Each point is reached from the start by the listed moves, each made 0, 1 or 2 times, or once backwards (-1), plus a little noise. Say if it took an odd or an even number of moves. Then give how often each move was made.
(in the rows, 128 means zero)

Moves:
(1): [182 133 107 146 124]
(2): [119 165 120 131 122]
(3): [130 137 178 110 145]
Start: [144 109 125 147 133]
Points:
[149  90 234 105 172] => odd (0, -1, 2)
[129 186 104 153 118] => even (0, 2, 0)
[249 177 175 145 154] => odd (2, 1, 2)
[104  79 204 108 157] => odd (-1, -1, 1)

Moves:
(1): [166 125 124 128 133 120 127 120 121]
(2): [133 178 127 128 117 142 132 142 125]
(3): [133 126 165 133 126 127 126 130 133]
(4): [127 129 121 163 126 119 139 138 135]
(5): [118 143 133 125 184 120 130 126 130]
(6): [131 121 129 136 134 163 137 130 119]
Start: [128 126 127 162 119 116 137 131 107]
Points:
[141 215  80 163  42 150 147 162  93] => even (0, 2, -1, 0, -1, 0)
[160 208 197 192 213  62 140 147 128] => even (1, 1, 2, 1, 2, -1)
[163 249 173 126 219 127 133 142  95] => odd (1, 2, 1, -1, 2, 0)
[129 192 194 240 158 103 159 165 128] => even (0, 1, 2, 2, 1, 0)

Moves:
(1): [156 120 144 126 118 118 127 115 120 123 135 127]
(2): [137 163 131 116 127 121 109 122 132 141 118 137]
(3): [120 125 167 121 142 126 133 135 128 118 123 122]
(4): [128 133 129 163 130 109 128 136 122 116 116 126]
(5): [141 123 116 131 168 120 129 125 112 133 131 111]
(6): [132 137 135 131 126 151 139 125 122 121 131 115]
(7): [132 142 127 114 125 111 157 150 108 119 117 128]
(8): [144 124 132 130 119 132 113 155 131 127 111 120]
(9): [137 131 128 127 134 124 140 127 155 122 124 124]
(10): [140 120 132 133 124 129 151 136 133 169 125 136]
(11): [135 144 128 136 124 115 133 153 131 130 166 118]
Start: [105 135 135 127 109 132 132 119 123 123 115 115]
Points:
[176 206 179 162  57 134 190 136 178 134 134  97] => even (1, 1, 0, 1, -1, 2, 0, 0, 2, 1, 1)
[121 195 101  89 100 156 203 110 145  75 179  78] => even (0, 0, -1, -1, 0, 2, 1, -1, 2, -1, 1)
[131  79 249 208  86 117 109 169 174  52  70  88] => odd (1, -1, 2, 2, -1, 0, -1, 2, 1, 0, 0)

Moves:
(1): [149 132 137 136 130 125 145 117 113 127 120 104 133 134]
(2): [123 159 116 133 142 135 113 121 120 132 119 126 125 119]
(3): [120 137 152 128  97 136 134 116 125 138 122 131 146 120]
(4): [125 117 123 159 127 115 123 119 106  95  99 127 127 107]
(5): [125 115 142 133 147 117 120 130 121 141 129 141 124 125]
(6): [104 128 115 134 143 157 133 114 124 150 127 134 139 148]
(7): [120 122 133 146 123 123 138 116 135 133 136 135 109 129]
(8): [128 138 127 126 131 114 139 148 126 131 118 127 134 135]
(9): [136 134 137 122 137 139 135 132 149 117 108 134 121 123]
(10): [143 130 123 149 136 117 123 121 154 127 132 128 150 119]
(11): [122 134 133 143 130 135 133 141 140 133 137 110 134 128]
(12): [155 133 122 146 135 142 137 146 127 126 157 146 123 143]
(13): [119 144 126 107 140 118 150 121 119 121 150 127 149 108]
(14): [122 139 133 127 127 121 131 124 127 120 126 126 133 148]
Start: [135 146 125 125 133 141 129 120 139 129 127 135 145 128]
Points:
[125 160 214 221 146 121 153  36 147 148  39  92 249  99] => even (2, 0, 2, 1, 2, 1, 0, 0, 1, 2, 1, -1, 0, 1)
[141 169 139 214  70 218 115  91 155 119 105 122 219 151] => even (0, 0, 2, 1, -1, 1, -1, -1, 0, 1, 1, 1, -1, 1)
[135 160  96 113 216 203 151 122 156 208 206 173 217 149] => odd (0, 0, 0, -1, 1, 2, -1, 0, 0, 1, 0, 1, 1, -1)
[176 224 112 211 243  75 190 212 233 105 242 180 158  80] => even (-1, 1, -1, 0, 1, -1, 2, 2, 1, 2, 2, 2, 2, 0)
[196 177 138  88 189  95 172 162 115  48 108 180 169  37] => even (0, 0, 0, 1, 1, -1, -1, 1, 2, 0, -1, 1, 2, -1)
[116  86 134 131 165  10 129 138  93  83 152 193 115 105] => odd (-1, -1, -1, 1, 2, -1, 1, 1, -1, 0, -1, 0, 1, 1)

Moves:
(1): [125 125 127 131 134 140 131 126 130 118 121 124 129 131 125 130 132 127
 120 142]
(2): [132 130 131 132 136 110 128 131 138 138 117 124 125 124 120 133 144 133
 123 130]
(3): [110 120 148 144 140 146 121 133 133 110 136 117 121 124 126 117 127 135
 142 124]
(4): [141 126 130 137 125 132 128 125 125 126 137 129 121 129 127 129 127 121
 122 128]
(5): [131 136 133 115 129 134 140 137 133 114 122 135 125 120 130 122 125 137
 127 117]
(6): [128 135 122 124 142 127 137 123 127 131 133 131 128 127 116 133 130 127
 133 117]
(7): [123 122 138 135 130 124 131 116 120 128 126 131 123 129 125 128 133 128
 129 122]
(8): [129 124 100 143 110 121 130 112 131 116 146 123 126 132 124 142 134 138
 128 127]
(9): [147 118 120 111 110 126 153 115 151 151 148 112 129 145 129 141 146 134
 147 135]
(10): [126 125 127 125 138 112 137 134 132 127 136 116 126 130 139 140 128 122
 129 122]
(11): [119 125 139 120 130 121 122 126 139 118 121 133 134 119 113 133 120 128
 119 128]
(12): [132 130 130 123 125 133 128 127 127 129 136 107 128 128 126 130 135 135
 117 125]
(13): [141 131 123 122 130 135 138 136 120 133 129 128 124 143 128 113 105 139
 135 134]
(14): [134 132 133 134 122 129 125 129 129 117 126 135 136 136 120 135 130 132
 132 128]
(15): [132 132 120 129 117 138 120 121 137 123 125 128 114 140 122 137 136 126
 130 120]
(16): [131 123 128 140 132 127 139 128 125 152 123 123 136 114 136 151 123 129
 133 119]
(17): [113 154 124 134 119 129 149 112 123 132 139 122 131 118 154 117 111 130
 130 131]
(18): [128 129 126 126 128 127 125 124 132 129 135 136 123 135 130 137 131 139
 119 133]
(19): [135 130 127 119 141 123 126 123 126 126 127 126 119 113 136 136 122 133
 145 130]
(20): [119 132 128 130 115 135 129 139 113 136 132 135 120 123 128 125 124 119
 135 140]
Start: [132 153 126 126 136 139 137 116 142 128 128 126 138 156 134 147 112 142
 136 126]
Points:
[186 150 110 106 152  75 230  60 177 211 129 127 169 168  64 219 124 232
  92  96] => odd (0, 2, -1, 0, 1, 2, 2, 1, 1, -1, 2, 1, 2, 0, -1, 2, 0, 2, -1, -1)
[137 146  64  91  94 128 193  89 184 169 208  80 145 199  95 230 158 157
 171 169] => even (1, 0, 0, -1, -1, 2, -1, 1, 2, 1, 1, 1, 0, 1, 0, 0, 0, 1, 0, 2)
[206 171  89  67 110 167 227  37 148 180 192  92  69 231 174 152 123 121
 180 134] => even (1, -1, -1, 2, 0, 1, 2, -1, 2, 1, -1, 0, 1, -1, 2, -1, 1, 0, 1, 0)
[171 149 171 138 154 112 104 138 115 124  94 152 109 222  36 187 102 108
  77 100] => even (0, 1, -1, 2, -1, 1, 2, -1, -1, 2, 2, 1, 2, 2, 2, 0, -1, 0, -1, 1)
[135 173 170 110 166 141 137 132 127 123 180  41 107  92 221 101  99 123
 154 128] => odd (-1, 0, 1, 2, 0, -1, -1, -1, 0, 1, -1, 2, -1, -1, -1, -1, 1, -1, 2, 0)
[124 192 135 157 145 226 152  62 150  85 114 110 147 127  90 188  80 148
  55  64] => odd (2, -1, 0, 2, 1, 2, 0, 0, -1, -1, 2, 2, 0, 0, 2, 2, 1, 0, -1, -1)
[118 213  98 128 141 107 198 121  87  93 137 180 148 102 136 194   7 114
 166  99] => even (0, -1, -1, 1, 1, 2, 0, 1, -1, 2, 2, -1, 1, 2, 0, 1, 1, -1, 1, 2)
